Each row of a before or after table is a point. One or more steps were done to the points. Then noise was added and the rows were shuffled. The steps act on columns, c1 being the first. Write out the steps. A step turns or swaps two columns, mirrors them in a line or flattens them onto one, adds a multiple of one to another, or multiplies or shifts one. Angles are multiples of 10 degrees, from the lower column toward the higher: turns from -170 to 170, lines from 10 to 170 but not 90. Use the fewest steps. Two steps may share a column if one is a turn and the other turns, adds or multiplies; they go together, in the order done. Otherwise the lowest column goes first.

Before, 8 rows:
[[-57 -30  19]
 [  0 -21  -3]
 [  4 -26 -38]
 [-20   9  -3]
 [ 84  18  28]
 [ -2  37 -46]
 [ 20  13  50]
 [ 27  14 -31]]
After:
[[  2  69 -46]
 [  7 -23  52]
 [-24 -42  19]
 [  4   1 -38]
 [ 34  -2  30]
 [ -8  11  -2]
 [ -1 -20  -5]
 [ 12  38 -31]]
Steps: multiply c1 by 0.4; add -0.7 times c3 to c2

Before:
[[-13  10  36 -14  13 -39]
 [ -8  14  26  24  -9  16]
 [  8 -20 -19  -8 -19  -3]
 [  2 -42  -6  -4  -3  -6]
 [  6 -25 -23 -18  17   1]
 [-23 -18 -17 -19   6 -17]
 [ -6  -3   8  48 -22  15]
 [  8   0  10  -1  22 -40]]
After, 8 rows:
[[ -2 -11   3  -4  23 -42]
 [ -2   4  -1 124 -24  11]
 [ 16   1   2  63 -11  18]
 [-37  19   2 -12  -5  -6]
 [ 14  10   2 -33  13 -38]
 [-21   3  -3 -22 -16  -2]
 [ -4  29   2 -44   9 -18]
 [-23   7  -1 -45  17  -1]]
Steps: turn c1 and c2 by -120 degrees; multiply c3 by 0; multiply c4 by 2.5

Before (9 x 9):
[[ -3  -3  16 -23  61  -2  24   7  27]
 [  5  -2  32 -22   5 -46   4  67   2]
 [-12  34  15 -26  16  15  21  27  42]
 [-59 -25   7 -16 -25 -11 -24   2 -38]
 [-29  -2  32  63 -78  15 -17 -26  -1]
 [ 11   2   3 -57  22 -42 -36  31 -37]
 [ -9  25 -11  -1 -25 -68  30  23  26]
 [ -1 -27   2  14 -34  20  -9  19  25]
 [-33 -16  33  -9 -31  -2 -17 -23  31]]
After, 9 rows:
[[ 15  23 -25 -60  11 -42 -36  46 -40]
 [ -1 -41 -14  13  -6  20 -10  29  30]
 [-28 -33  50  -9 -13  -2 -21 -16  34]
 [-12  39 -11 -24 -15   9  18  48  41]
 [-28 -51  49  58 -60  16 -16 -18   1]
 [ -8   2 -28   3 -36 -69  34  21  31]
 [ -2  39   9 -21  50  -1  22  18  30]
 [  4   2 -25 -25   6 -47   5 108   3]
 [-57 -35   8 -18   2 -13 -23   4 -34]]
Steps: turn c2 and c5 by -40 degrees; multiply c8 by 1.6; turn c3 and c8 by 30 degrees

Before:
[[  3 -17   2  32   6  13  36  -1 -40  49   5  40]
 [ -1 -22 -29  -3  56  80 -28  -5  -6 -14  12  14]
 [  5  52  48  16  -9   8  18   9  19 -25  -3  42]
 [-25 -10 -19  36  54  19 -55 -27  -3  -5  -5  19]
 [  1  68  28  23 -16   2 -28 -13 -69  26  25 -47]
 [-42  65  34   8  -5  28 -45  29   9   3  50  29]
 [-17 -25 -42  38   3   7  24 -40 -31 -15  -8  25]
 [-50   1  45  -2   5   0 -19   7  14 -23 -11  33]
 [ -6  54  23   9 -15 -14  46  27   8  15  -9  -2]]
After:
[[  0 -70   1  21 -13   4 -47 -17 -66  25 -43 -42]
 [-24  12   6  37  57  19 -98 -26  -4  -6  12  19]
 [ -2  22  18  -3  57  79 -35  -4  -6 -15  -3  32]
 [ -5 -54 -18   9 -17 -15  86  28   9  18   6 -13]
 [-39 -64 -43   5  -4  30   2  29  10   3 -44  26]
 [  1  15 -21  32   7  12  38   1 -43  50   7  34]
 [  4 -51 -63  18 -10   7  32   8  21 -21   8  14]
 [-17  24  24  38   3   9 -34 -42 -33 -18  21  35]
 [-50   0 -57   0   5  -1  -9   6  16 -25  13   5]]
Steps: multiply c2 by -1; turn c3 and c12 by 150 degrees; turn c11 and c12 by 160 degrees; add 1.5 times c8 to c7

Before:
[[ -6  16   0 -54 -30 -20  23 -11  -1 -24   1 -18  -5  16  -8 -45 -12 -25]
 [ 39  -1 -13  15  29 -12  15  25 -54   4  28  25   8 -37  26 -37 -28 -13]
 [ -4 -14 -30   1  24  31  24  -8  20   4  -5 -17 -17  11 -33 -10  50  27]
 [-27  -3   8  19  21  -8 -36 -47  24  15 -13 -34 -10  -8 -40 -21  60  -7]
 [  4   9  26 -39  12  48  20   7 -74  17  49  20   0  -3  59 -59  10 -27]
 [  1  29  44  34  28  20   2  12   3  15 -38 -14 -21  -6 -48  -5  25  31]
 [  6  -2  19  21   9 -10 -14  -1  60  23  -9  21 -34  17 -21 -34  47  20]
 [ 14  39 -15   6   1  35   4  47 -32  30  51 -21 -10 -35  50 -53 -21 -12]
 [-36  -4  15 -45  11 -33  26  10  18 -20  -3 -37  23  35  45 -11  43 -33]
 [ -4  -3  32  59 -15  22 -12 -34  43 -24   3 -14  -1   4 -35   7  53  45]
 [-57  -1  -2  18 -24 -12   6 -35  47  32 -40   5  15  29 -32  18  41   9]
 [ -2 -33   8  -2  25  51   3  47 -52   3  33   2 -23 -26  57 -66 -62 -31]]
After:
[[   4    7   24  -37   12   -1  -37    6  -72  -54    9   21   -5   -8
    60  -58    1  -10]
 [ -34   -4   11  -44   13    4  -42   10   17   -5  -41  -39   24  108
    43  -15  -29  -14]
 [ -29   -4    6   16   20    3    6  -46   27  -11  -61  -32  -10  -23
   -37  -20   11   37]
 [  -6   -1   32   53  -14   -1   51  -36   44  -12  -49   -8   -5   11
   -36    6  -31   -3]
 [  16   41  -16    4    3    1  -13   46  -34  -52   40  -19   -8 -104
    49  -50   14   -2]
 [  -3  -20  -32    1   28   -1   19   -9   23  -13  -47  -17  -17   38
   -35   -8   -1  -33]
 [  -4  -36    8    1   24    1  -33   45  -51  -11   70    4  -25  -78
    60  -63    2    7]
 [  37   -3  -13   15   30    3  -19   27  -55  -16   37   27   11 -113
    20  -39    2  -11]
 [   3    2   18   22   12   -3   18    0   60  -16  -48   22  -36   49
   -19  -35   17    8]
 [  -5   16   -3  -53  -30   -1  -31  -11   -5   11   15  -16   -5   46
    -6  -48  -21  -14]
 [   1   30   39   33   28    1   30   13    8   25  -36  -12  -25  -21
   -47   -5   22  -13]
 [ -56    1   -5   18  -30   -9    4  -37   46    9  -54    5   16   84
   -37   16   38  -10]]
Steps: multiply c6 by 0; turn c7 and c18 by -110 degrees; turn c11 and c17 by 70 degrees; turn c10 and c17 by 110 degrees; multiply c14 by 3

Before:
[[ 22  68  -5  20   6  22 -16   0   3  -6  15 -16  13 -17 -16   6  -6  -4
  -11  10  17  -2   2  22  20  24 -24  19  14  17 -26  -1]
 [ 27  -1 -24  14  18   9 -17   6 -10 -13  13 -30   7 -18 -59 -28  28  18
  -23  22  22 -59  21  20  -7  -5 -34  19 -41   5  -7  -2]
 [ 17 -23 -11   9 -13  11  26  -5 -41  23  12 -16 -12 -11  13   6  -3   2
  -18 -18  22  14  19 -48  -6  -1  -2   8 -10 -15 -29  -2]
 [ 15  18  32  30 -44   9   4   9   0  23  -9 -21  19  81   5  10 -62  22
   -7 -17 -28  10  21  33  25  38 -29   6  20   4 -32  56]
 [ -6  -6   1  10  13  37 -15  -4 -17   3  11 -30  -2 -21   3  -3  41  10
  -29 -12  16  13   4  25  20   5  -9 -36  24   5   6   3]
 [-40 -23   4  50   3  47 -14 -20 -16   2  11 -14   4 -21 -33   3   7  13
   -3  57 -36 -16   4  23 -34 -17 -34  12  17   2 -23  13]
 [-13  12  -8  19  25  16 -12 -10 -46 -10  -7  -9 -12 -20 -20  22  -1  -7
  -28  -8  14  10  -5 -18  10 -15  46  12  17  -5  29  -4]
 [-19 -25 -18  28  26  18   4   9   1  -9 -18 -27  -4 -12   3  17  29 -13
  -32 -18  12   8  15  25 -31 -12 -35  13 -18  -7 -25   2]
 [ 17 -25 -15  46 -12  26  20 -26  -9  -5 -62 -14  -1  10 -19  13  17 -12
   -1  30  10   2  -2 -21  21  27 -21  18 -10  18   3   0]]
After (9 x 32):
[[ -12   13   -7   20   24   16  -11  -17  -47  -11    2   -9  -15  -22
   -19   15  -17    3  -27   -8   20   10  -55  -17   10  -15   46   13
    17   -7   28   -4]
 [  19  -23  -12    8  -12   12   25   20  -41   21   18  -14  -12  -11
    12   22    6   10  -16  -19    7   13  -30  -47   -5   -2    0    6
   -10  -16  -28   -3]
 [  -5   -5    1   10   11   36  -13   17  -16    3   14  -31   -1  -21
     5   15   17   18  -29  -12   -4   12  -46   25   21    7  -10  -34
    24    5    6    4]
 [  20   68   -6   20    4   22  -17   25    3   -7   14  -14   14  -16
   -18   15  -19    4  -12   11    7   -1  -46   23   21   23  -27   18
    14   15  -27   -2]
 [  18  -25  -16   47  -11   26   18 -120   -8   -3  -39  -14    1   12
   -19    9   27   -2    0   32   12    3  -52  -18   17   27  -20   18
    -9   19    3    1]
 [ -41  -22    3   49    4   48  -15   10  -18    4   27  -15    4  -19
   -33  -38  -10   23   -2   55    6  -18  -46   24  -34  -14  -33   12
    16    2  -23   12]
 [ -19  -26  -17   27   26   17    4  -27    2   -8  -26  -27   -5  -10
     2   12   47   -4  -33  -17   15   10  -35   26  -30  -15  -35   16
   -18   -7  -23    5]
 [  15   17   33   29  -46    9    5  -11    0   22  -18  -19   19   81
     5  -29  -82   30   -6  -17   12    8  -28   31   25   37  -31    7
    18    4  -28   54]
 [  27    0  -24   13   17   10  -17   24  -11  -13    7  -33    8  -17
   -59   23   69   27  -24   22  -27  -58  -28   20   -5   -4  -34   17
   -42    4   -9   -3]]
Steps: multiply c11 by 2; turn c8 and c11 by -60 degrees; swap c16 and c21; add -1 times c29 to c17; shift c18 by 10; shift c23 by -50

Before, 11 rows:
[[-29   1   9  31  35   6  20  42 -11 -18  35  34  -7 -34  11  -5 -75 -51
    7   9  35 -44   7   9 -33  20  -5   9   1 -28  54 -22 -58   2 -37  34
   37  14  -5  40  43 -18  53   9  48 -44  18  -7 -24  28 -47  30 -23  19
    8   8  52 -36 -22 -14  29  30  31   3]
 [-17  11  54   0 -48  55  70 -24 -23  -6 -43  24 -17   6  33  26 -44  20
    8 -39  17  28  43  19  59   0  13  22  -4  26 -33  25 -33   8 -24 -17
  -40  -3 -19  34 -21  26 -41  53  -4  -9   5  -6 -37 -41  10   9  25   9
   27   3  34  -2  41  22  29  -1 -10 -37]
 [ 27  14 -34  42  -3   1  -7  22  23 -15 -43  14 -25 -48  -2  49  19  10
  -45 -13 -51  40  43 -22  21 -31 -41  15  18  -7 -19  14  18 -59 -22  53
  -50  -4  12 -16   1  62  47  51  -1  -6 -18  12  57   9   3  18  16  14
  -33 -32 -25  -8  -2  17  64  38 -20  14]
 [-10  21 -18  43  38 -27  28  12 -48   8  17  61 -14 -16  52  -2 -17 -15
  -15 -29 -20 -14 -29 -48  18   0 -17  60  33  19 -32  37  22  34 -19 -11
   -1  48 -59 -20 -18 -13   9 -24 -14 -17  -2  15   5  35  19  -4  19  24
   41   5  15  24 -21 -30  57 -34   9  -5]
 [-31   2  -2 -32 -23 -16 -22 -22 -24 -24  42   7 -18  34  35  12   2  16
   20  32  26  43  41 -12 -38 -23   3 -12  28  12  15 -49 -16  22  19 -26
    5  68  10   5 -28 -11 -25  58 -20   4  28  -6  -9  21  -5  21  42  -6
   56 -35 -12  21  11  -4  54 -39  24 -53]
 [-35  41  22  12 -18  55  22 -48  12 -62  34  10   3  29 -25   9  12 -65
  -14  11 -46 -50  40  30 -27  23  34   1 -19 -27 -38 -24 -61  -8  29  56
  -33  49  10 -41  14  10  50  32  29  51  22  32  36 -47  15 -27 -52  28
   48 -15  13  -3 -15  -9  52  -7 -11 -38]
 [ 20   1 -19  38 -59  -9  -6 -50 -14 -60   9  -6 -30  37 -20  40  17 -29
   18 -18  20 -22  31  29  29 -29  24  18 -39 -49  43  11   4 -30  38   4
  -38 -11  12 -17 -34  27 -13 -23 -15 -11   9  23  18  19 -35 -30 -40  63
  -38 -18  40 -34   9  14  -3   3  11  39]
 [ 24  23  23   7  -5  19 -25 -22  -6 -39  -2 -10  18  -1 -21  -6 -49 -23
    9 -40  21 -38 -34 -65  33  -8   6 -12  -3  28  26  25 -41  -9 -48 -19
   -8  51 -73  14  22   7  31   3  43  -1 -25  37  35  17 -41  66 -39  37
  -28  41 -38 -36  55  43  34  26 -27 -20]
 [ -7  64 -19  -5 -35  28  54 -23   6 -22  25  30  45 -50 -19 -28  -7 -19
  -15  30 -20 -47 -15 -22  -7  30   4  44  27   1  44 -18  -5  32  35  39
   -5 -17  21  15  56 -29  52 -28  20  15  11  51 -30 -39  18  12  10  -3
   46 -33  33  23  -5  44   1  42 -13  26]
 [-40  14  21  21   3  17  32  11 -12 -23  27   5  12 -20  67  58  18 -44
   -7 -38 -14  -7  34  11  42 -27 -50   2  49   1  41 -28 -44  20 -10  14
   23 -25 -14  24 -25  20  -3 -40  11 -14 -31 -24  26 -25 -11  46  42  60
  -38  -1  15 -49  13 -23   6 -38 -25 -19]
 [ 59  11  35 -40  -6   9  69 -25   6   9 -29   6   4 -19  57  13  12  20
    1  -6  21 -33 -53  31 -16 -34  29  19 -12 -47  -1 -12  12  18 -50  50
   45  69   3 -14  39 -29 -23 -32  17  32 -27 -26 -33 -11 -41 -22 -18  45
  -23 -29  38 -52  56 -23  40  37  13 -43]]
After (11 x 64):
[[-14  15  49   4 -43  60  70 -27 -22  -7 -40  21 -18   5  35  30 -45  18
    6 -39  16  23  41  19  61  27  10  19  11  24 -32  -1 -36   9 -25 -14
  -34  -4 -23  35 -23  25 -40  54  -1  -6   6 -10 -40 -39   1   8  23   8
   28   3  38  -2  44  20  30  -2  -7 -36]
 [ -4  63 -20  -5 -33  27  58 -27  22 -22  24  33  45 -50 -25 -33 -12 -20
  -11  32 -16 -51 -17 -20  -5 -24   3  46  17   5  42 -21  -5  33  38  39
    1 -24  17  14  76 -29  53 -23  26  12  10  52 -34 -44   4   7  11  -3
   51 -35  37  25  -3  41  -4  49  -6  31]
 [-34  41  18  13 -18  54  13 -45  -4 -66  38   8   7  24 -26  12  13 -69
  -13  14 -45 -50  44  29 -25 -27  34   1 -27 -17 -31 -17 -68 -10  29  57
  -40  46  15 -41   3  11  43  30  34  55  18  33  39 -47  14 -29 -52  27
   48 -16  19  -1 -15 -10  53  -2  -9 -35]
 [ 63  17  39 -28  -9   9  71 -26  -8   5 -26  12  -1 -16  58  13  13  18
    0  -1  22 -41 -54  34 -15  -5  30  28  -8 -44  -2  35  11  23 -49  50
   42  74   1 -13  21 -30 -20 -35  15  33 -25 -26 -35 -13 -52 -27 -17  44
  -21 -23  17 -47  56 -19  42  36  15 -45]
 [ 27  15 -31  25  -5  -1  -7  20  32 -19 -47  10 -24 -52   1  49  16   4
  -44 -12 -54  36  44 -26  22  16 -39  16   0 -10 -23  28  19 -59 -26  52
  -45  -4   6 -15  14  59  49  57  -2  -6 -20  11  56   5  11  23  16  11
  -29 -32 -24  -4  -4  14  62  40 -15  12]
 [ 28  22  22   7  -6  21 -24 -22  -7 -37   0 -10  18   0 -20  -5 -51 -24
    9 -41  25 -38 -33 -62  31  33   4 -14  -1  30  28   4 -39 -10 -52 -21
   -7  47 -76  20  25   6  27   4  44  -1 -24  42  34  17 -33  68 -37  37
  -34  47 -44 -34  52  44  34  27 -24 -21]
 [ -8  22 -14  28  38 -24  30  13 -15   8  17  61 -15 -16  55  -2 -15 -10
  -14 -26 -20 -12 -34 -54  21  31 -16  62  61  20 -29  -8  23  35 -22  -6
    0  46 -58 -22   9 -16   8 -20 -14 -17  -1  15   7  38   9  -7  22  23
   39   6  23  24 -22 -33  60 -33   9  -6]
 [-32   2  -3 -22 -25 -21 -20 -18   0 -30  40   1 -17  31  39  12   8  17
   20  29  21  41  38  -7 -41 -47  -1 -13  38  12  13  27 -14  23  14 -26
    6  70   4   5  -7  -8 -29  54 -23   4  22  -4 -10  24   6  22  45  -2
   57 -35 -16  23  11  -5  47 -37  26 -49]
 [ 20  -4 -20  31 -61  -5  -6 -46 -32 -58   3  -6 -30  36 -13  41  20 -32
   18 -16  16 -26  30  30  32  18  19  19 -23 -49  47  32   5 -32  42   4
  -42 -11  14 -24 -60  25 -17 -26 -13 -13  12  20  14  17 -46 -25 -39  65
  -30 -17  23 -31  14  15  -4   4  10  37]
 [-38  17  24  14  -1  15  32   6  23 -21  23   3  10 -19  62  55  20 -44
   -7 -38 -14  -7  37  14  43 -24 -51   3  40   1  44  30 -54  20  -6  12
   18 -28 -10  22   8  21  -1 -40  14 -16 -32 -28  28 -25 -14  47  43  58
  -39  -3   9 -50  17 -27   2 -34 -28 -20]
 [-32  -2  10  23  32   6  23  45 -10 -20  33  32  -6 -27  10  -2 -73 -57
    6   3  30 -47   6   7 -31 -24  -9   7  10 -32  52 -19 -60   0 -41  36
   36  13  -5  39  49 -18  53   6  43 -41  21 -13 -29  23 -63  31 -28  25
    8   8  32 -39 -21 -11  28  31  32   1]]
Steps: multiply c4 by 0.7; add 0.7 times c29 to c41; turn c9 and c29 by -40 degrees; turn c26 and c32 by -100 degrees; turn c51 and c57 by 20 degrees

Before:
[[-50  -4   2  -5  -1   4   7  23 -17  18 -10  25  -8 -13  -3 -12   8  -8
  -17  23 -38 -29  -8  18 -29 -19 -13 -18  18 -14 -22 -21  27 -12   6  25
  -19 -11   7   7 -27  -5 -12  10   8 -11  14 -13  -5 -17 -23  27   3   2
   -8   5 -32 -24  16  10   8 -14  26 -15]
 [-19 -31 -12  22  -3 -11 -16  13   0 -24  37  -2  23  15 -25  20 -20 -12
   -1   8   2  -2  15  22 -32  22  27 -16 -20   7  -8 -11   2   9  11 -11
   -5   8 -36 -20   1  11  11 -16 -20 -11  30   7  -7  26 -10  25  35  18
    1 -17 -34  11  17 -16 -10   5  -2   4]
 [-47 -25  22   0   7  27  12   5 -20  29 -10   0   8   5   2 -25  31 -33
   -2  -9 -28  -6 -12  14 -11 -43 -17   7  19 -28 -25 -16   0   9 -11   3
  -24 -14  22  13 -20  25 -11   5   9   1 -19 -21 -10   8  -7   5 -13   4
  -18  17 -17 -41  35   6  30 -16  35  11]
 [-14  -9 -37  30  -6 -10 -10  20  13 -16  24  -1  22  20 -46  22 -26 -15
    3  14  14 -31  21  31 -42  13  15  -9   9   5  -2  -9  11   2   3   2
  -22  14 -17 -28 -33  -6  -2   8   6  19  -2   7  25  11  -4  35   1   9
    2 -18 -18  -8  27  -9   9  -3   7   2]
 [-18 -27  -3  -4  17  -3 -27   4  22 -39  37  14  25  24 -11  -1 -34  11
   12  -8  -2 -21   3  33 -35  18  41 -31 -33  13   5  -4  -2   1  22 -25
   -8  16 -39 -46   8 -18  20  -6  21  18   4   0  -7  19 -20   7  21  13
   13 -21   9   6  23 -20 -29  16 -14  11]
 [-36 -11   4   9 -14  -9  -4   6 -19   4 -16  -8 -14   6   2  -2  13 -13
  -27  24 -18  -7 -18  15 -23 -32 -15   2  10 -35 -51  -5  23   4   4  26
  -28 -11  -4   4 -51  24   6  14  17  22  -8   1  11 -22  -7  18 -14 -18
  -11  15 -14 -32  17   2  29 -29  47  -9]
 [-36  -4   1  -4  16   7  -5 -29 -18   6  28  23 -33 -21  19 -24 -48 -36
   10 -49  13  18 -28 -20  10 -19  16  29 -38  -7   9  -3  -9 -20 -19   5
   -4  -8  20 -39  24 -13  -3  26  -4 -43  15 -27 -35  -8  18   2  13  12
  -16   6  37  16  -4  28 -22  15  -6 -26]
 [ -8 -18 -10   0  14  -1  10 -28 -20  11  12  50 -36  -3  38   0 -27   0
    9 -34   4  29 -29 -17  -4   2   9  15 -26   3   2   4 -17  -8 -19  20
    8  -2  12 -35  16 -27  -1  18 -16 -21   3 -15 -26   0  26  10  -5   9
  -21  -8  22   7 -17  27  17   9  -3 -10]]
After:
[[ -17   -9  -49   29   -5  -10  -10   20   13  -16   25   -1   22   20
   -47   23  -26  -16    4   -3   14  -24   21   32  -41   29   15  -10
     9    5   -3  -10   12    2    3    2  -21   14  -17  -29    6   -7
    -2   20    6   19   -3    7   25   10   -3   36    1    9    1  -19
    -1   39   27   -9    8   -3    7    1]
 [ -28  -32   -7   21   -3  -10  -16   13    0  -24   36   -2   23   14
   -25   21  -20  -11   -1  -13    2   21   16   22  -33   18   27  -16
   -20    7   -8  -12    2    8   11  -11   -5    8  -36  -20   10   11
    11   -1  -20  -11   30    7   -7   25  -11   26   36   18    1  -16
   -11   -2   17  -15  -11    5   -2    4]
 [ -16   -4   20   -4   16    7   -5  -30  -18    7   28   23  -34  -21
    20  -24  -48  -36   10   19   14    1  -28  -20   10  -27   16   29
   -38   -7   10   -3   -8  -19  -19    5   -4   -8   20  -39   15  -12
    -3   48   -4  -44   14  -27  -35   -9   17    2   12   12  -16    6
    44 -120   -5   28  -22   15   -6  -26]
 [ -63  -24   -2    0    7   27   12    5  -20   28  -10    0    8    4
     1  -25   31  -33   -2   37  -26  -52  -12   14  -11  -29  -17    7
    20  -28  -24  -17    0   10  -11    3  -24  -14   22   14  -30   25
   -12  -40    9    1  -18  -21  -11    8   -7    5  -13    3  -18   17
   -15   48   34    5   31  -16   34   11]
 [ -62   -5  -20   -4   -1    4    6   23  -16   17  -11   25   -8  -14
    -3  -12    8   -6  -17    4  -38  -55   -8   17  -29    4  -13  -19
    18  -14  -22  -21   26  -12    6   24  -19  -11    6    7  -18   -5
   -11  -18    8  -11   13  -13   -4  -16  -23   27    2    1   -8    5
    -6   82   17   10    8  -15   26  -15]
 [ -34  -10  -36    9  -13   -9   -4    6  -20    4  -15   -8  -14    5
     2   -1   13  -12  -27    9  -18  -41  -18   14  -23  -21  -15    2
    10  -35  -51   -5   24    4    5   26  -28  -11   -4    4  -37   24
     5  -40   17   21   -9    1   11  -22   -7   19  -14  -17  -12   15
    13   97   17    2   30  -29   47   -9]
 [ -10  -27    4   -4   17   -3  -27    4   22  -38   36   13   25   24
   -10   -1  -34   12   12    1   -2   -7    3   33  -35   27   40  -30
   -32   14    6   -3   -2    1   22  -25   -8   16  -39  -46    7  -18
    20    5   21   18    4    0   -7   19  -20    6   21   13   13  -21
    19  -24   24  -21  -29   16  -14   11]
 [   5  -18    6    0   14   -1   11  -27  -20   11   12   50  -37   -3
    38    0  -27   -1    9   17    4   38  -29  -17   -4  -17    8   15
   -25    2    2    4  -16   -8  -19   20    9   -3   12  -36   18  -28
    -1   45  -17  -20    4  -15  -26    0   25   10   -6    9  -21   -8
    23  -77  -17   27   17    9   -3   -9]]
Steps: add -1 times c6 to c57; turn c1 and c57 by -30 degrees; turn c3 and c41 by -50 degrees; add 1.5 times c41 to c44; turn c20 and c58 by 130 degrees; multiply c58 by 2.5; turn c22 and c26 by -40 degrees; multiply c22 by 1.6
